Rows are points. Two turns around zero, p and q, are shown by what they do to some points. Where does a point land after both, in the order given? Backwards means that the second turn is done in reverse. Each puzzle has new turns, and all numbers are rounded.

Turn p:
[ 6 37] -> [27 26]
[-27 -48] -> [-50 -22]
[23 16] -> [28 -1]
[-1 -5] -> [-4 -3]
Turn q:
[  1 -13] -> [ -2 -13]
[-42  17] -> [-37  26]
[41 -4] -> [ 39 -13]
Where do these land?
q, then p: [-36 -14] -> [-34  18]
p, then q: [-9 18] -> [ 8 19]
p, then q: [45 -4] -> [ 26 -37]

Turn p:
[24  0 14  4] -> [ -5  21 -13  12]
[-26  22 -13   0] -> [ 12  -8  16 -29]
[-31  -3  22 -10] -> [ 21 -23 -21 -12]
[ -9  17 -21   9] -> [  4   3  25 -16]
[ -1 -29  24   9] -> [ 14  -9 -19  29]
[ 41 -21   8  -4] -> [-26  17 -15  32]
[  1  14 -33  -8] -> [-19  -1  26 -18]
Turn q:
[-12  -1  -3   1] -> [-4 10 -6 -1]
[-29  13  10  16] -> [ 1 31 -3 19]
[  6 -19  20   0] -> [ 10   4  21 -15]
[ -7  12 -28 -48] -> [ 11 -17 -51 -15]
[ 17 -13 -21  19] -> [-30 -15  11  -3]
[25  8 22 11] -> [ 13 -14  27  14]
Where do these land?
p, then q: [-2 24  0  6] -> [ 19 -13  -9   4]
q, then p: [ 8  2 -1 22] -> [22 -3 -6  3]
q, then p: [-35 -41 -16 -36] -> [-45 -16   2 -47]
p, then q: [21 13 -4  0] -> [  9   8 -14  17]
p, then q: [ 7  2 21  7] -> [-11 -14  -6  13]

Turn p:
[-10  -1 -17   5  -6   8  -9   3] -> [-1 -4 -2  2 -4  0 23 -4]
[  0 -11  16  -6   2  -2 -10   4] -> [10  1  6 -7 16  8 -4  5]
[-2  6 -4 18  3  9 -2  2] -> [ -2  -9   0  -2 -13  -2   9  12]
[ -4   5 -13  -2  11   7   4  -6] -> [ -3 -12  -9   4  -4 -12   3  -6]
[-9 -6 -8  8  2  1 20 -4] -> [ -9   7 -16   8  -2 -12   3   8]
[ -2   0  20 -10  -8  -1   8 -12] -> [ 16  16  -4  -3   1  -3 -15  -1]
[ -5   1   8  -4   0 -16 -11  -1] -> [  0   3  -1 -16   6  11  -4  -6]
[  6 -12  21 -13  -1  -5   2 -14] -> [ 17   9  -6   2  13   7 -20  -1]
[ 25   4 -11  -3  -6 -20 -14   6] -> [-15  -5  14   6  -3  26  -6 -15]
[  0  14 -12   5   5  18  11  22] -> [-12  -7  17   6 -10 -23  10   6]
Turn q:
[ 1  6  4  3 -8  3  2 21] -> [-14  -7   1  -2   8   2   9 -14]
[-10  -2  -3   7 -14  -7 -13  11] -> [ -6 -15   8 -16  -6   2   8  -2]
[  3  -5   9 -16  12  -6  -1  14] -> [ -5  14   3   6 -11  12   4 -14]
[ 2 -5 -5  4  9  6 -5 -9] -> [ 7 10 -2 -6  3 -3 -3  9]
[  3  13  -9  -4   4  -4  13 -12] -> [ 0 -1 -9 18  0 -7  0 13]
[  3   0  -6 -13 -27   2  -5 -13] -> [ 15 -23 -17  -3  -5   8  -2   2]
[  3  -2  22   4  -3  -1 -11   4] -> [  5   1   6  -8  -4  -7  -3 -21]
[-10   4   1  -9   4   4  -8  -6] -> [14  2  4  2 -3  3 10  3]
[  2  -5  -4   5   9  -9 -13  -5] -> [  1   9   2 -11 -12  -6   0   7]
[-2 -2  0 11  3  5 48  6] -> [-22  -3   7  27  27   3 -21   5]
[  6  -2  -9   8  11   6  -7 -11] -> [ 5 12 -6 -9  3 -8 -2 12]
Where do these land?
q, then p backwards: [-4 10 12 -9 -3  1 -2 13] -> [  1   1 -17 -10  -7   2  -9   1]
q, then p: [ 2 16  2 -2  7  5  2 -9] -> [-16  -2  -2   1  -8   5  -7   5]
p, then q: [-17 -10  14  -7  -6   7 -13 -17] -> [ -6  15 -29   8   0   1  -1   3]
q, then p: [12 10 -8 17  6  5 19 11] -> [-15  -9 -14 -21   5  -9   8   1]
q, then p: [ 12 -11 -10 -11 -19 -11   9   5] -> [10 -2 -5  9  4  1 29 -2]
q, then p: [ -5   1  -7   6  -7   0 -13  11] -> [  2  10  -3   5  12 -12  -4  -5]
q, then p: [  2   0   2  16   0 -19  -8   5] -> [  2  19  -3 -12   8   5   1 -10]
p, then q: [-10 -17 -10 -13  10   6  12 -17] -> [-14  10  -4  -5  -7 -10  -3  27]
p, then q: [ 6  0  6  3 11  5 -7 -2] -> [ -1   7  -1 -10  -2   8  -5  -6]
